Each row of a before or after table is a point. One or more steps were done to the points. Then noise was added and the rows were shuffled. The steps act on columns, c1 being the first. Name the steps. A step turns or swaps two columns, mirrors them in a line or flattens them onto one, adds a multiple of one to another, or multiplies or shifts one. Angles are multiples of 10 degrees, from the lower column toward the higher: turns from -170 to 170, lines from 10 to 170 but not 90. Use the fewest steps. Two steps may share a column if one is a turn and the other turns, adds or multiplies; they go together, in the order done. Otherwise the lowest column goes first.

Before (10 x 2)
+0.01; -0.16
+0.60; -0.15
+0.60; +0.44
+0.56; +0.07
+0.53; +0.14
-0.76; +0.78
-0.17; -0.12
+0.04; -0.15
+0.21; +0.38
+0.55; -0.09
After (10 x 2)
-0.11; -1.07
+0.19; -0.03
-0.26; +0.49
+0.09; +0.15
-0.73; +0.17
-0.40; +0.39
-0.45; +0.31
+0.14; +0.13
-0.41; -0.08
-0.26; +0.55
Steps: turn c1 and c2 by 130 degrees

Before (8 x 4)
-0.48; -0.66; +0.19; -0.24
-0.35; +0.13; -0.83; +0.10
+0.33; +0.43; -0.34; -0.41
+0.47; -0.19; +0.15; -0.29
+0.69; +0.22; -0.35; +0.41
+0.09; -0.51; -0.25; +0.71
+0.13; +0.17; -0.42; +0.86
-0.23; +0.14; +0.08; -0.31
After (8 x 4)
-0.01; +0.14; +0.28; +0.08
-0.09; +0.19; -0.75; +0.80
-0.22; -0.51; -0.17; +1.10
-0.91; +0.12; +0.04; +0.52
-0.36; +0.16; -0.28; +1.24
+0.31; -0.20; -0.39; +0.12
-0.22; +0.43; -0.42; -0.01
+0.02; -0.67; +0.51; +0.17
Steps: turn c1 and c3 by -70 degrees; shift c4 by +0.40
